Rows are points. Examples show where two turns around zero, p and q, send a point. Where does a point land after both, in the order given? Backwards means that the second turn is done in reverse. Each puzzle has new turns, and all numbers are rounded.

Turn p:
[-0.010, -0.010] -> [-0.001, -0.014]
[-0.040, -0.006] -> [-0.026, -0.031]
[0.027, 0.028] -> [0.002, 0.039]
[0.013, -0.027] -> [0.027, -0.012]
[0.010, 0.015] -> [-0.002, 0.018]
Turn q:
[0.011, 0.032] -> [-0.020, 0.027]
[0.012, 0.000] -> [0.007, 0.010]
[-0.023, -0.031] -> [0.013, -0.036]
Where do these land?
p, then q: [0.021, -0.004] -> [0.002, 0.021]
p, then q: [-0.039, 0.021] -> [-0.017, -0.041]
q, then p: [0.028, 0.003] -> [-0.006, 0.027]
q, then p: [0.008, 0.010] -> [-0.011, 0.007]
q, then p backwards: [-0.019, -0.030] -> [-0.011, -0.034]

Turn p:
[-0.008, -0.001] -> [-0.003, -0.008]
[-0.001, 0.019] -> [-0.017, 0.008]
[-0.010, -0.045] -> [0.035, -0.030]
[0.019, 0.027] -> [-0.015, 0.030]
Turn q:
[0.004, 0.038] -> [-0.038, 0.007]
[-0.010, -0.004] -> [0.003, -0.010]
[0.006, -0.034] -> [0.034, 0.003]
Where do these land?
p, then q backwards: [0.023, -0.020] -> [0.013, -0.028]
p, then q: [0.014, 0.015] -> [-0.020, -0.005]
q, then p backwards: [-0.037, 0.005] -> [-0.036, -0.010]

Turn p:
[0.006, 0.025, 0.028] -> [-0.002, 0.038, -0.004]
[-0.036, -0.019, -0.007] -> [0.005, -0.026, -0.031]
[-0.008, 0.018, -0.017] -> [0.026, 0.000, 0.002]
[0.016, -0.017, -0.033] -> [0.002, -0.030, 0.027]
[0.022, -0.007, 0.029] -> [-0.031, 0.019, 0.006]
Turn q:
[-0.024, 0.006, 0.018] -> [-0.018, -0.020, 0.014]
[-0.009, -0.028, -0.034] -> [0.005, -0.008, -0.044]
[0.037, 0.014, 0.028] -> [0.023, 0.020, 0.037]
[-0.004, 0.008, -0.013] -> [-0.011, 0.008, -0.008]
Where do these land?
p, then q: [-0.019, 0.031, 0.035] -> [-0.026, 0.043, -0.005]
q, then p backwards: [0.018, 0.007, -0.028] -> [-0.011, 0.020, 0.025]
p, then q: [0.029, -0.006, -0.021] -> [0.012, -0.024, 0.024]
q, then p: [-0.017, -0.011, 0.027] -> [-0.030, -0.011, -0.011]
q, then p: [-0.012, -0.021, -0.013] -> [0.003, -0.025, 0.010]

Turn p:
[-0.012, -0.007, 0.030] -> [-0.009, 0.004, 0.032]
[0.013, 0.034, 0.025] -> [-0.040, 0.019, -0.002]
[-0.006, -0.008, -0.029] -> [0.019, -0.018, -0.016]
[0.009, -0.001, -0.029] -> [0.015, -0.006, -0.026]
[0.012, -0.007, 0.039] -> [-0.010, 0.030, 0.027]
[-0.016, -0.012, -0.036] -> [0.025, -0.029, -0.015]
Turn q:
[0.028, -0.004, 0.038] -> [-0.016, 0.022, 0.039]
[-0.015, 0.025, 0.012] -> [0.025, -0.012, 0.016]
[0.021, -0.003, 0.013] -> [-0.017, 0.007, 0.017]
[-0.018, -0.006, 0.005] -> [0.016, 0.010, -0.006]
[-0.014, -0.006, -0.061] -> [-0.006, -0.028, -0.056]
[-0.002, -0.006, -0.007] -> [-0.002, 0.001, -0.009]
Where do these land?
q, then p: [0.028, 0.028, -0.003] -> [0.012, -0.002, 0.038]
q, then p: [0.002, -0.025, 0.028] -> [-0.037, -0.001, -0.007]
q, then p backwards: [-0.005, 0.029, 0.002] -> [-0.024, -0.016, -0.006]
q, then p: [-0.021, -0.038, -0.011] -> [-0.008, -0.016, -0.041]
q, then p: [-0.018, -0.027, -0.011] -> [-0.002, -0.011, -0.032]
p, then q backwards: [0.014, 0.034, -0.006] -> [0.012, -0.025, -0.024]

Turn p:
[-0.012, 0.032, -0.034, -0.036] -> [0.012, 0.033, -0.039, 0.029]
[-0.032, -0.009, -0.016, -0.004] -> [0.029, 0.004, -0.018, -0.013]
[0.010, -0.016, -0.003, 0.020] -> [-0.013, -0.017, 0.000, -0.018]
[0.035, -0.007, 0.035, -0.004] -> [-0.022, -0.022, 0.034, 0.021]
[0.000, 0.000, 0.018, 0.024] -> [-0.008, 0.001, 0.022, -0.018]
Turn q:
[-0.002, 0.020, -0.020, -0.002] -> [-0.026, 0.011, -0.004, 0.001]
[0.011, -0.007, -0.022, -0.003] -> [-0.001, 0.023, 0.008, 0.008]
[0.006, 0.003, 0.024, -0.017] -> [0.002, -0.025, 0.015, 0.006]
[0.016, 0.010, 0.038, 0.048] -> [0.022, -0.029, -0.046, 0.025]
[-0.031, -0.027, -0.019, -0.026] -> [0.004, 0.019, 0.027, -0.040]
Where do these land?
p, then q: [-0.036, -0.029, -0.014, 0.027] -> [-0.005, 0.009, 0.052, 0.017]
q, then p backwards: [0.030, 0.014, -0.039, -0.023] -> [0.024, 0.045, 0.022, -0.005]
q, then p: [0.021, -0.019, -0.004, 0.024] -> [-0.035, 0.008, -0.008, -0.005]
p, then q: [-0.026, 0.026, 0.017, -0.002] -> [-0.019, -0.025, -0.008, 0.025]
p, then q backwards: [-0.008, -0.005, 0.021, -0.008] -> [0.011, -0.015, 0.008, -0.013]
q, then p backwards: [0.018, 0.014, 0.019, -0.019] -> [0.023, -0.014, 0.019, -0.012]
